Rows are points. Any point is a mix of the corners, with weights that add up to 1. It lies inside the corners' shape when no weight is negative. Is each point inside? If not, which corners have a negative weight?

Corners:
(1): [-26 -49 -30]
(2): [  6 -33  62]
(3): [-22   5 -33]
(4): [ 78  85 -95]
Points:
[-12 -34  -2] -> inside
[ 36  39 -30] -> outside (1)
[  5 -12 -25] -> inside
[-13 -22 -34] -> inside
[-12 -21  -8] -> inside
[-17   0 -29] -> inside
[-13 -38  -7] -> inside
[ 54  59 -74] -> inside

Corners:
(1): [-80  55 -61 -32 -35  11  -6  60  11]
(2): [-68   8  95  -3  35 -44  57  19  25]
(3): [ 15 -72  -2 -18 -60   0 -42 -71  54]
(4): [  5 -62  17 -21  15   5  32 -52  17]
(5): [-42   1  52 -10   7 -34  -1  -2 -15]
(6): [ 30 -44 -76  18 -30  11 -14 -12  39]
(7): [-83  32  -1   9  15  39 -10  55 -41]
(8): [ 21  39  32  38  -4  -4  19 -30  22]
(9): [ 14 -27  25  27 -42  -1  84  23  12]
(10): [ 36 -43 -25 -14 -30  18 -41  16  31]
Points:
[-33  -1  29  -7  -3 -20   2   2  -3] -> inside
[-27   2 -47 -16 -38  18 -46  12  15] -> outside (2, 4, 9)
[-11   5   0  -1  -9  13   1  15   1] -> outside (2, 3, 6)
[  1 -17  10  11  -7   0   8  -5  17] -> outside (1)
[ -7 -16  17  -1 -13 -12  13  -5  25] -> outside (7)
[  0  14  37  19 -21 -27  28 -24  35] -> outside (4, 7, 10)
[-11   2  13  19   9   1   2 -22  11] -> outside (1, 9, 10)
[-16  -7 -64 -18 -31  35 -41  -2  19] -> outside (2, 5, 9)
[-24  -9  23   1  -3  -9  12  -2  15] -> inside

Corners:
(1): [-68  11  19   0   7 -23 -32  25 -10  25  32  -9 -54 -61]
(2): [-46 -29 -37 -29  35  55 -53 -16 -27 -11  -6  16 -19 -27]
(3): [-13 -27 -53  41 -19 -41  45  -2  14 -24 -60 -41  36 -32]
(4): [ 21 -19  -2  45 -62 -23  63  11  23 -29 -28 -36  67   2]
(5): [-29 -31  24  -5  -5 -32  18  -9  45  19 -13  10 -12   7]
(6): [ 43  -7  22  -4  20 -49  -2  25  10  44 -11 -41 -37  22]
(7): [ 23   3 -36  37 -43   2 -30 -21   1 -25 -37 -17  42   1]
(8): [-14 -25 -11  33 -37 -44  31  -1  55 -29  -4 -45  26  38]
(9): [-16  -3 -39  30 -83  -8  69   7  13  -8 -29 -65   0  20]
(10): [-95  34 -18  -7  45  20 -41  34 -67  25   7  40 -31  -3]
(11): [-29  11  41  -2  67 -29 -16  -7  28  50  56  20 -31 -32]
(12): [  0   4 -22   7  43  34 -61 -23 -46 -38 -23  30 -15   0]
(13): [-37 -33 -36 -31  37   2 -62 -36 -60  -7  50  43 -10 -25]
(14): [ 10  -1  -5  23  -8 -55  44  56  57  28  40 -21 -63  12]
(15): [-32  37 -54 -30   5  32 -28 -24  -4 -56 -30  -6  33 -29]
Points:
[ -6 -15 -10   6   4 -11 -16  -7   2   7   3   2 -16  20] -> outside (1, 3, 4, 15)
[-23  -9  -5   7   9 -13  -9   7 -10  13   3   2 -22 -11] -> outside (8, 15)
[-17  -4 -23   8 -14  -3   1   3  -3 -14 -17 -14   9  -3] -> outside (11)
[-14  -7 -23  17 -32  -7  24   3   7  -8 -14 -28   4   1] -> inside
